Each row of a before or after table is a point. One or more steps were done to the points. Then noise was added and the rows were shuffled. The steps act on how far a point lies along the listed directions, d1 being the first. Write out the steps. A step turns or swaps two directions, mirrors them in a line or flattens them onto one, adds a multiple of one to another, or multiplies one. Angles are multiples of 10 degrees, from the lower direction toward the higher: turns from -170 to 170, lines from 10 to 170 but not 90. Use the fewest steps. Two steps may share a direction if one is a turn and the other turns, adds or multiplies; they go together, in the order done. Otherwise the lowest direction goes first.

Directions:
(1): [-0.5 -5.1]
(2): [ 5.1 -0.5]
Before (13 x 2)
[[-1.7  1.1]
 [-2.2  4.0]
 [ 6.7  2.9]
 [-0.6  1.5]
 [ 4.9  1.9]
 [-4.7  2.7]
 [-4.1  4.2]
 [-2.7  0.2]
 [-2.1  7.2]
 [ 0.7 -3.8]
 [-0.5 -0.4]
 [-8.2  0.8]
 [ 3.2 -3.2]]
After (13 x 2)
[[ 6.2 -4.2]
 [ 1.4 -0.7]
 [-4.6  0.4]
 [ 4.2 -1.8]
 [ 5.4  1.0]
 [-3.3 -6.6]
 [ 6.9  4.7]
 [ 2.1  1.6]
 [-3.0  2.4]
 [-2.5 -4.7]
 [ 6.0 -0.5]
 [ 2.1  0.2]
 [ 0.1  0.7]]
Steps: turn d1 and d2 by -140 degrees

Directions:
(1): [ 0.2 -5.2  1.0 -4.9  4.1 -3.1]
(2): [ 2.2  3.9 -3.3  1.2  6.7 -0.5]
Before (13 x 6)
[[ 2.3  3.2 -3.3 -0.2  4.0 -1.9]
 [ 2.2  1.2 -4.1  0.4  8.1 -1.1]
 [ 1.1  3.9 -1.1  1.3 -1.6 -0.5]
 [-1.0  2.3  4.0  4.6 -7.6  1.3]
 [-1.4  4.6  0.6  9.4 -7.8  3.4]
 [-1.3 -2.1  0.0 -0.7  0.3 -0.6]
 [ 0.4  2.3 -2.9 -2.1  9.9 -0.1]
 [-2.1  3.0  0.0  3.3 -5.0  1.0]
 [ 0.1  3.3 -0.5  2.0  0.0  0.8]
 [-1.5  3.1 -0.3  2.9 -6.1  1.5]
 [ 2.6  3.9 -2.0  0.7  8.1  0.3]
 [-1.8 -1.5  2.7 -1.0 -1.7 -1.6]
 [-0.3 -2.9  3.3 -0.8 -2.0  1.2]]
After (13 x 6)
[[-1.4  1.5  1.3  6.5 -5.6  1.5]
 [ 1.1  5.2 -1.3  2.4 -2.4  0.2]
 [-0.8 -2.9  5.1 -0.3 -3.4 -1.7]
 [ 2.1 12.0 -3.6  8.5  1.5  5.2]
 [ 1.8  9.1 -5.5  7.7  2.0  3.4]
 [-1.6 -4.5  3.3 -3.9  0.9 -3.2]
 [ 0.0 10.7 -4.7  5.8  3.4  4.9]
 [ 2.1  8.7 -4.4  5.1 -0.4  1.5]
 [-1.4  0.4  0.2  0.2 -3.9 -0.3]
 [-1.3 -3.2  0.3 -1.6  1.1 -1.1]
 [-2.0  0.6  0.5  1.1 -3.3 -0.2]
 [ 0.1  5.0 -0.8  3.5 -1.3  1.7]
 [-0.2 -6.5  4.0 -4.3  1.0 -1.1]]
Steps: add -1.5 times d2 to d1

Directions:
(1): [ 7.6 -0.1  0.6 -2.9 -2.6 -1.7 -4.0  3.7 -5.5  1.9  4.0  1.3]
(2): [ 3.5  6.3 -2.7 -0.9  0.5 -1.6  7.0 -4.0 -4.0  2.1 -2.8 -0.3]
(3): [-1.8  3.1  3.1  5.6 -2.4 -6.4  0.4 -2.2  2.0  2.5  6.4  0.9]
(4): [ 0.8 -0.8  0.2 -1.1  2.4 -5.8 -4.2 -1.6  2.2  3.4 -6.5  6.0]
Before (8 x 12)
[[-11.7  -3.2  -1.7   6.5   5.6   1.6   6.8  -6.6   9.3  -0.7  -7.5  -2.3]
 [  1.8   2.4  -0.8   1.5   0.7 -10.4  -2.5  -4.2   0.4   4.8  -2.8   5.9]
 [ -1.3  -1.2  -0.5  -1.6  -0.5   1.8  -2.0   1.9   0.5  -3.6   0.8   1.6]
 [ -1.9  -2.4  -0.3   3.2   0.1   1.6  -0.4  -2.4   2.8  -1.5  -3.1   2.2]
 [ -0.6   1.1   2.3   0.9  -2.0  -5.4  -0.9   0.1   1.1   4.8   4.9   2.5]
 [ -3.6  -2.7   1.6   1.3  -3.3  -0.9  -2.9   0.5   5.3   0.1   1.6  -0.9]
 [ -5.8   1.8  -1.9   3.5   1.2   1.3   5.0  -4.7   3.8  -2.4   1.5  -2.6]
 [  5.5   5.1   2.3   1.8  -1.4  -6.5   2.1  -1.9  -5.0   6.7   0.0   0.5]]
After (8 x 12)
[[ -5.0 -13.8   3.8   3.3   0.4   1.3 -11.3   5.9   6.9  -1.0   3.6   0.3]
 [  6.3   3.6   3.0   1.5  -2.0  -6.4  -0.1  -0.3  -5.3   6.6   1.4   1.0]
 [ -2.7   0.9  -1.6  -0.9   0.7   1.9   1.6  -0.6   1.1  -3.6  -1.3   1.1]
 [  2.6   1.0  -0.2   1.0   0.1 -10.5  -4.7  -2.6   0.2   4.8  -1.5   6.2]
 [ -5.1  -0.5   0.7   2.0  -2.1  -0.9   0.8  -2.0   5.7   0.2  -0.6  -1.4]
 [ -1.6   3.1   1.3   1.5  -0.9  -5.3   2.6  -2.2   1.4   4.7   2.8   2.0]
 [ -1.0  -4.0   0.5   2.6  -0.7   1.6  -2.9  -0.7   2.4  -1.6  -1.4   2.5]
 [ -2.0  -4.1   1.1   1.7  -1.5   1.3  -5.0   2.4   2.5  -2.6   7.8  -1.1]]
Steps: swap d1 and d2

Directions:
(1): [-0.4  2.0 -1.0 -0.7  4.1  2.1 -6.3 -0.1 -7.8  6.9  0.2  3.2 -1.8  0.8
  2.7 -1.7 -2.3 -1.6  1.4  7.2]
(2): [-1.0 -0.7 -5.1  3.4  5.6 -1.1  2.7 -0.1 -1.4  3.3 -3.7 -6.0  6.5 -0.5
  0.8 -6.6 -3.3  0.9  2.1 -4.1]
(3): [-5.2 -4.5 -2.5 -3.7  0.8  1.3  3.6 -0.8 -2.7 -3.2  5.9 -5.1  2.3 -2.5
  1.3 -1.6  5.7 -1.4 -2.2  6.8]
Before (8 x 20)
[[-1.3  0.9 -1.7 -3.2  2.6  1.0 -5.5 -1.0 -6.5  2.6  3.6  2.2 -2.8 -1.2
   3.7  0.4 -0.1 -2.2 -0.9  8.8]
 [ 4.9  6.6  7.4  0.7 -6.9  1.2 -3.3  0.0  5.4 -0.6  2.6  7.7 -8.8  1.1
   0.0 10.5  0.7  0.6 -3.0 -0.9]
 [-1.4 -0.8 -3.9  1.4  2.6  0.6  6.1  0.5  3.0 -5.9  2.2 -2.6  3.5 -1.2
  -1.2 -2.4  1.9 -0.5 -0.8 -0.4]
 [-1.2  0.4  0.4 -0.6  4.0  0.5 -2.2  0.5 -3.7  3.3  1.5 -0.7 -1.1 -1.0
  -2.4 -3.0 -0.1 -0.8  1.3  4.2]
 [ 0.4  2.7 -0.6 -4.1  1.0  3.2 -2.7  1.3 -6.3  2.2  1.8  1.5 -3.2  2.6
   2.8 -1.2 -1.4 -0.5 -0.4  8.8]
 [ 2.7  3.0  5.8 -3.6 -3.3  2.6 -4.7 -0.1  2.5 -3.0  3.7  7.9 -8.6  1.3
   0.1  8.8  4.5 -2.1 -1.0  6.0]
 [-2.0 -4.6  3.0 -4.1 -6.8 -3.6  4.8  0.9  2.3 -9.1  5.8 -3.3 -2.0 -1.6
  -1.9  4.0  8.8  0.3 -3.3  0.2]
 [-2.4 -1.9 -3.5 -0.3  4.6  0.5  2.2  0.1 -5.6  2.7  0.7 -4.5  5.0  0.2
  -0.4 -3.3 -1.6  1.1  1.0  3.8]]
After (8 x 20)
[[ 1.8  1.1  5.8 -3.9 -4.1  1.6 -2.0 -0.5  4.7 -6.4  4.7  6.1 -7.8  0.4
  -0.8  9.4  6.2 -2.0 -2.3  4.8]
 [-1.6  1.5  4.3 -4.7 -4.8  3.4  0.3 -1.5  0.4 -3.6  9.7  2.0 -5.5 -1.9
   2.3  8.5  7.2 -1.6 -5.3  8.6]
 [ 3.9  2.2  2.6 -1.6 -4.7 -0.7  4.5  1.8  6.3 -6.0 -2.1 -0.2 -2.0  3.2
  -1.9  2.3 -1.5  2.1 -0.9 -4.8]
 [ 3.2  1.1  1.9  0.5 -4.0 -3.3  0.7 -0.1  7.6 -5.7 -1.2  1.5 -1.3 -0.8
  -1.4  3.7 -0.8  1.2 -0.6 -7.1]
 [ 1.2  0.7  2.8  1.7 -0.3 -1.6  1.5  1.2  3.8 -1.1 -0.7 -1.3 -0.7 -1.3
  -5.2 -1.2 -0.1  1.4  1.5 -4.8]
 [ 3.7  3.4  3.9 -0.8 -1.2 -1.8 -9.8  1.6 -7.1  5.7 -1.1  6.9 -7.9  2.9
   1.2  2.7 -1.2 -0.4  1.3  4.4]
 [ 1.4  4.3 -3.3  3.2  5.9  1.6 -1.9  1.2 -2.0  2.7 -1.3  3.9  0.1  1.3
   0.3 -3.1 -4.4 -0.8  1.9  1.8]
 [ 3.1  0.8 -0.5  3.5  1.5 -1.9  2.7  1.1  1.0  1.8 -4.6 -2.4  4.5  2.5
  -2.7 -1.1 -5.3  3.4  2.5 -5.9]]
Steps: turn d1 and d3 by -170 degrees

Directions:
(1): [-4.7  4.7 -2.2  0.1 -0.8 -0.3 -2.7  5.8  1.0  3.3 -5.0  0.7  0.5  1.5
 -1.2 -2.5  7.5 -1.6  1.5  3.7 -1.2 -4.2 -0.5  2.5 -2.5  2.6 -2.6 -6.0
  3.2  6.2  0.8  3.0 -9.0 -0.1  4.3  3.9  6.9 -1.4 -1.4 -0.6 -4.8  3.3
  4.0  2.8  0.8  4.6 -0.6  5.4]
(2): [ 0.5  1.1  0.3 -4.4  7.4 -0.7 -2.3  3.6 -2.7 -1.9 -1.8  4.4  1.6  2.6
  1.2 -2.5 -1.5  8.5 -1.0 -1.5 -5.6  0.1  0.4 -1.3  2.6  0.7 -3.2  9.9
  5.8 -0.5 -2.0  4.3 -3.4  0.4  0.1  2.8 -6.1  3.9  1.5 -3.8 -4.6 -0.7
  2.0  6.5 -0.3 -5.0 -4.3  0.5]
(3): [-3.7 -0.3  4.5  3.0 -0.7 -3.9  3.1 -1.8  3.1  4.3 -3.9 -0.5 -1.7  2.0
  0.2  2.8  6.8  0.8  0.1 -0.5 -2.1  0.3  2.6 -6.1 -2.7 -5.7  1.8  4.5
  0.4 -5.0  4.2  3.3 -0.7 -2.8 -1.2  4.2  2.1 -6.7 -2.3  5.5 -5.6 -8.4
 -6.2  3.8 -2.2 -0.9  1.7 -3.1]
(4): [  1.7   0.8  -1.1   1.3   2.5  -4.5  -2.7   7.4   3.6   1.5   2.0  -5.3
  -0.5   4.0  -2.2   0.5   0.1  -3.0   4.6   1.4  -4.6   0.6  -0.7  -2.9
  -4.0   2.2  -5.7  -4.2  -4.7   2.3  -0.8  -0.8   6.5   6.5   1.0   3.9
  -1.6   1.7  -4.9   0.0   1.6   2.0  -1.8   4.0   0.0  -3.9  -4.4 -10.6]
(5): [ -0.3  -3.5   2.3   1.8   7.3  -4.4  -2.1   4.2  -1.6   4.6   2.7  -0.7
  -1.4   1.5   0.0   2.1   0.7   2.9   1.6  -1.6   2.4  -1.6   1.2  -4.1
  -2.2   2.4   1.2   5.4  -2.9   0.1   1.5  -5.7   1.1  -2.4  -2.6   3.3
  -0.1 -10.6   5.1  -1.1   2.7   8.4   6.5  -4.2  -4.6   3.6  -1.0   2.8]
Before (14 x 48)
[[ -0.8   2.6  -3.4   1.4 -10.0   2.8   1.8  -1.7   0.2  -0.8  -0.4  -2.6
    0.5  -4.2  -1.3  -0.1  -0.4  -6.8  -0.4   3.4   3.9  -0.6  -1.4   4.4
    0.9   1.9   2.0 -13.0  -4.6   3.3   0.6  -2.8   0.6  -1.2   1.7  -4.1
    6.0   2.2   0.9   0.1   4.8   3.1  -0.9  -4.4   3.2   6.3   3.2   3.9]
 [ -2.7  -1.6   2.0   1.6   4.2  -2.3   0.5   0.7  -0.6   2.2  -1.6   1.0
   -1.5   2.2   0.7   1.3   3.8   3.3  -0.7  -1.6  -2.7  -1.2   2.6  -4.8
   -0.2  -3.0   0.8   7.0  -0.5  -2.0   1.4   1.5  -0.8  -0.7  -1.7   4.5
   -1.5  -5.2   0.4   1.1  -2.7  -1.3  -3.1   2.2  -2.5   0.0  -1.0  -0.7]
 [  0.4   1.0  -0.8   2.0  -8.4   4.7   2.1  -4.4  -0.6  -0.1   2.0  -1.1
   -1.0  -2.3  -0.8   1.6  -0.8  -5.4   0.0   0.5   4.9  -0.9  -0.5   3.3
    0.0  -0.2   4.3  -6.7  -1.5   1.4   2.5  -2.0   0.5  -1.3  -0.5  -2.7
    4.3  -0.4   0.3   3.9   2.4  -1.6   1.2  -5.4   0.2   3.1   5.0   3.4]
 [ -3.1   1.9  -0.9  -0.7  -1.8   1.0   0.9  -1.4  -0.4  -0.1  -3.8   2.4
   -1.1  -0.2   0.0  -1.1   4.6  -1.8  -1.7   2.2   1.6  -3.7   1.8   1.7
   -0.1  -0.1   3.0  -0.1   5.2   2.4   0.3   1.8  -6.6  -3.3   1.9   1.0
    4.4  -3.0   0.3   0.5  -3.4   1.1   3.3  -2.7  -0.5   6.5   2.3   7.2]
 [ -0.6   0.2   1.1   0.1  -0.1  -1.3   0.0   2.0   0.3   1.9  -0.5  -0.8
   -0.1   0.0   0.8   0.3   2.0   0.9  -1.8   1.0   1.0  -0.4  -0.5  -0.7
    0.9  -0.1  -0.7   1.9  -0.8  -0.2   0.6  -1.1  -0.6  -0.1   0.5   2.3
    0.8  -0.8   1.4  -1.6  -2.4   0.5   2.0   1.7   1.0   0.9  -0.3   1.3]
 [  0.8  -2.5   2.3   1.7   3.7  -4.0  -0.3  -1.8   0.5   2.6   2.6  -1.8
   -2.9   1.3  -0.5   3.0   0.1   0.4   0.8  -4.3  -0.3   0.9   2.4  -4.8
   -1.1  -1.9   1.8   7.4  -2.4  -4.6   2.4  -0.3   4.1   0.2  -3.1   2.1
   -2.4  -6.9   0.3   1.2   1.0  -0.9  -3.9  -0.6  -3.2  -1.9  -1.4  -5.6]
 [  0.8  -1.9   0.7   0.8   3.4  -2.3  -1.7   1.8  -0.4   1.5   1.0  -2.8
   -0.5   1.6  -0.8   1.3  -1.2   2.0   0.4  -1.0  -1.8   0.0   1.4  -4.2
   -2.1   0.1   0.0   2.9  -0.8  -1.8   1.6  -1.5   1.0  -0.3  -2.2   1.9
   -3.3  -3.8  -0.3  -1.8   0.9   4.0   0.8   0.4  -3.3   0.0  -0.9  -2.4]
 [  2.7  -1.8   0.7   0.7   3.0  -2.0   1.3  -2.3  -2.4   0.4   2.7  -2.0
   -1.3   0.2   0.3   1.0  -5.7   0.8  -1.3  -2.3   1.8   2.5   0.0  -3.0
    1.5  -1.9   2.1   6.1  -1.0  -2.0  -0.1  -3.9   5.8  -1.0  -2.7  -1.7
   -3.4  -1.3   0.2  -0.5   2.9   1.8  -0.2  -2.3  -1.3  -2.2  -0.3  -2.2]
 [ -2.6   1.4   3.1   1.3  -0.3  -3.6   0.8   3.3   3.4   3.4  -1.1  -0.1
   -2.6   0.3   2.2   3.2   5.3  -0.4   1.4   1.5  -1.4  -1.6   0.3  -4.3
   -3.0  -0.5  -1.3   0.5   1.5  -0.3   2.3   0.4  -2.3  -2.0  -1.0   4.4
    2.2  -4.6  -0.6   1.3  -3.1  -1.5  -1.9   1.5  -1.7   0.2   0.2  -1.5]
 [  1.3   0.1  -0.4  -0.3  -5.7   3.3   2.3  -5.0  -0.1  -3.5   1.4  -1.5
    0.1  -4.0  -0.4   0.1  -3.4  -5.3   0.1   1.5   1.2   1.6  -0.7   3.7
    0.9  -0.1   2.0  -5.9  -2.1   0.5   0.0  -1.0   2.3   2.8  -0.2  -3.9
    1.2   6.6  -1.8  -0.1   2.3  -3.2  -5.6  -2.8   2.7   0.1   1.5   0.0]
 [  4.1  -0.9  -3.4   0.2  -3.9   2.7   0.1  -1.4  -0.8  -1.0   3.4  -2.2
    2.0  -1.3  -0.7   0.8  -3.4  -5.5   0.3   1.1   4.5  -1.3  -0.7   3.1
    0.8   1.4  -0.8  -7.1  -4.7   2.7  -2.1  -4.0   3.8   1.3   1.0  -4.3
    0.1   1.6  -0.4   0.0   5.6   2.6   0.5  -5.6   0.6   0.6   0.3  -1.7]
 [ -0.8  -1.6   1.0   1.9  -1.2  -1.5   0.0  -1.6   1.2  -0.1   2.4  -3.1
    0.1  -0.7   0.0   1.9  -0.1  -0.5  -0.3  -1.7   2.8   0.6  -0.2  -2.6
   -2.7  -1.3   0.3  -0.3  -3.4  -0.6   0.5  -2.8   3.8   0.9  -3.6   1.1
    1.1  -5.4   0.5   2.7   1.6  -0.1  -2.4  -3.0  -1.4   0.3   2.1  -0.5]
 [ -1.2  -1.3   3.6   0.7   1.9  -4.4   1.0   1.7   2.4   2.8   0.5  -2.6
   -0.6   2.8  -0.9   0.2   2.1   1.1   1.2  -1.3  -1.0   1.1   1.3  -3.7
   -2.8  -2.0  -2.3   2.4   0.6  -2.8   0.7   0.9   1.7  -0.9  -0.9   4.0
   -0.2  -3.9  -1.7   1.8  -1.6  -3.3  -3.5   3.3  -2.3  -3.0   0.4  -4.4]
 [ -3.4  -0.2   2.0   0.5   3.9  -2.9   0.5   0.4   1.5   4.0  -2.0   0.7
   -0.7   1.9   1.8   1.0   3.4   3.6  -0.6  -2.5  -0.7  -1.6   1.4  -4.0
   -2.4  -3.5   1.3   5.2  -0.1  -2.8   3.7   2.5  -1.9  -2.6  -3.2   5.5
   -0.1  -7.0   0.8   2.4  -6.1  -1.4   0.2   3.1  -3.3  -0.1  -0.3   0.0]]
After (14 x 48)
[[  5.3  -0.3  -5.5  -0.5  -3.9   2.5  -1.5   2.2  -2.5  -3.9   6.9  -4.4
    1.0  -4.0  -1.5  -0.4  -9.8  -5.5   1.2   1.7   4.6   0.9  -3.0   5.2
    2.4   7.3  -0.6 -11.9  -8.7   5.2  -3.3  -9.0   8.2   3.0  -0.2  -6.2
   -0.7   5.4   3.7  -5.1  12.8  12.5   4.3  -8.0   2.6   3.8  -0.7   0.6]
 [  5.9  -0.2  -7.8  -2.0  -3.3   6.4  -3.5   1.5  -4.1  -3.2   6.0  -1.3
    3.4  -3.5  -1.1  -2.1  -7.3  -6.5   0.4   2.5   8.0  -3.3  -3.0   9.7
    2.6   7.8  -1.8 -12.8  -4.6   9.3  -5.3  -7.7   1.0   2.4   2.9  -7.5
    1.2   4.7   3.2  -5.3  10.3  13.3   9.3 -10.7   2.2   4.8  -0.5   5.5]
 [  2.8   1.3  -2.1   0.9  -3.3   2.0  -1.3   2.3  -0.1  -0.4   4.2  -3.2
   -0.6   0.7  -1.8   0.8  -3.2  -4.6   2.7   0.6   0.9  -0.5  -1.4   2.0
   -1.1   3.1  -0.6  -6.6  -3.3   3.8   0.5  -2.9   4.3   3.5   0.0  -0.2
    0.6   2.5  -1.2   1.3   4.0   2.5   2.9  -2.3   0.0  -0.6   0.3  -2.4]
 [ -6.8   0.9   6.4   2.7  -0.9  -4.6   5.9  -5.5   5.6   5.4  -7.7   0.9
   -2.0   2.9   2.4   3.2   9.7   3.7  -2.0  -3.0  -4.8   0.5   3.6  -9.2
   -3.6 -12.3   3.0   9.2   2.1 -10.1   7.5   9.8  -2.2  -4.4  -3.8   7.9
    0.8  -7.8  -4.7   9.4 -13.9 -17.4 -11.8   9.9  -3.2  -4.5   2.3  -6.2]
 [ -6.9   0.2   5.3   3.6  -0.6  -3.4   4.7  -3.9   2.9   4.2  -7.5   1.5
   -2.4   3.0   1.0   2.8  10.8   3.0  -2.1  -1.1  -5.6  -0.5   4.7  -8.3
   -1.5 -10.0   2.5   9.0   2.1  -6.9   5.1   8.1  -3.6  -3.2  -1.6   6.7
    1.3  -7.0  -4.0   7.2 -10.4 -14.1 -12.1   7.8  -2.3  -1.9   1.8  -3.5]
 [ -4.4   1.2   0.9   2.3  -5.4  -0.1   1.4  -3.0   2.4   0.6  -2.3  -1.9
    0.4  -1.0   0.0   0.9   5.1  -1.9  -1.2   0.0   2.1  -0.6   0.0  -1.3
   -3.0  -3.4   0.6  -2.9  -0.3   0.0   1.9   1.6  -1.8  -0.6  -1.5   1.9
    5.5  -5.0  -1.7   4.9  -3.3  -4.9  -4.7  -0.3  -0.1   1.8   4.0   2.1]
 [  0.2  -0.1   1.8  -0.2  -1.6  -0.7   1.5  -0.7   0.6   0.5  -0.5  -0.8
   -0.1  -0.4   1.2   0.7   0.9   0.9  -2.6   0.4   0.5   1.0  -0.2  -1.2
    1.8  -2.0  -0.1   2.9  -0.6  -2.4   0.5   0.0   1.0   0.0  -0.1   1.1
   -0.8   1.3   0.3  -0.6  -2.8  -3.4  -1.3   2.6   1.6  -1.2   0.2  -0.8]
 [ -2.4   4.8  -2.9  -0.4  -1.8   0.8  -0.3   0.9  -1.4   1.3  -4.1  -0.1
    0.1   0.2  -0.7  -2.9   1.7  -1.9  -1.0   2.4   0.3  -1.3  -1.1   2.7
    0.6  -0.1  -0.4  -2.9   4.4   4.7   0.0   2.0  -5.5  -0.7   3.1   0.0
    4.3   2.3  -2.8  -1.0  -3.4   1.7   1.9   1.6   1.9   1.9   0.1   4.3]
 [ -2.1   0.8   0.2   0.5  -4.1   2.3   1.4  -4.3  -0.1   0.0  -3.4  -0.3
    0.2  -1.2  -0.1   0.1   2.0   0.0  -2.5   0.3  -0.4  -0.4   1.4  -0.5
   -0.4  -3.0   2.8  -0.7   3.3  -2.3   2.6   3.0  -5.2  -3.1  -0.5  -0.9
    1.1  -0.8  -1.7   0.5  -3.0  -2.6  -2.6   0.9  -0.7   2.1   3.1   2.5]
 [  3.1  -0.5   0.4  -1.9   2.2  -1.9   1.5  -1.0   1.3  -4.2   0.8  -0.5
   -1.1   2.8   0.0   0.3  -3.2   0.4  -0.3  -0.6  -4.9   1.9   1.9  -3.6
    0.7  -2.1  -1.0   6.0   1.6  -2.9  -1.9   2.4   6.3   3.2  -1.0   1.1
   -6.8   4.6  -3.9   0.3  -1.0  -4.9  -4.5   3.0  -0.3  -5.5  -2.4  -8.9]
 [ -7.4   2.7   3.3   3.5  -4.6  -2.5   3.1  -5.2   3.7   6.1  -7.5   0.8
   -3.1   0.8  -0.4   2.2  12.6  -1.9  -1.0  -1.0  -1.3  -2.0   3.6  -3.8
   -2.9  -7.2   3.9   3.5   3.7  -4.7   6.6   8.2  -7.8  -4.3   0.7   4.7
    7.5  -9.4  -3.7   6.8  -9.7 -11.3  -9.1   4.5  -1.6   2.2   3.1   0.2]
 [ -4.4  -0.7   8.2   3.8  -4.0  -4.7   6.5  -5.1   5.5   4.6  -3.4   0.3
   -4.1  -0.5   3.5   6.7   8.0   0.3  -1.0  -0.7  -1.2   0.9   2.8  -9.3
   -3.0  -8.5   3.4   6.5   1.8  -8.5   6.1   3.2  -0.4  -6.1  -3.8   4.2
    2.2  -8.7  -2.0   7.5  -6.7 -13.4 -10.9   2.7  -2.9  -1.8   4.3  -4.6]
 [ -6.9  -1.5   7.8   4.0  -2.9  -5.2   5.9  -4.5   4.4   6.9  -5.0  -1.1
   -2.2   2.0  -0.1   2.7  10.5   0.8  -0.9  -1.5   0.8   0.3   4.0  -6.8
   -4.2  -8.6   3.0   5.1   2.7  -7.7   5.7   4.3  -3.3  -7.3  -1.9   5.5
    5.6 -12.1  -2.1   8.2  -7.7 -12.3  -8.7   3.7  -4.0   0.4   5.6  -0.7]
 [  1.3  -0.7  -1.6   0.3   2.1  -0.6  -3.2   5.0  -1.4   0.5   4.0  -3.1
   -0.3  -1.5  -1.6  -0.2  -2.8  -4.4   3.7   2.4   1.9  -1.7  -1.3   2.9
   -2.0   6.4  -1.0  -6.6  -4.8   6.3  -0.6  -6.4   1.7   4.3   0.3   0.4
    2.4   0.1   1.6  -4.2   5.6  10.3   4.4  -5.5  -0.2   4.1  -2.2   2.8]]
Steps: multiply d1 by -1; add -1 times d4 to d2; turn d4 and d5 by 150 degrees; multiply d3 by 3
